Every row gives one point. A path goes straight from each point to the next, and from the last back to the first. The post is the endless flat space through its rows: a point in 2 columns, a line in 3, a plane in 4, and so on, so that a path can go around it. How many times does the path go around the post? Going back the other way cancels.

Post, 2 rows:
0: -0.06  0.19  0.62
1:  0.16 -0.25  0.08
Path (15 x 3):
0: -0.45 -0.06  0.47
1: -0.11  0.21  0.22
2:  0.16  0.01  0.21
3:  0.11  0.07  0.17
4: -0.34  0.21  0.20
5: -0.17  0.01  0.45
6: -0.01  0.07  0.73
7: -0.23  0.01  0.92
8: -0.31 -0.38  0.48
9:  0.16 -0.28  0.34
10:  0.37 -0.14  0.29
11:  0.15  0.29  0.49
12:  0.27  0.07  0.41
13:  0.27 -0.15  0.50
14: -0.20 -0.21  0.80
Times around: 0
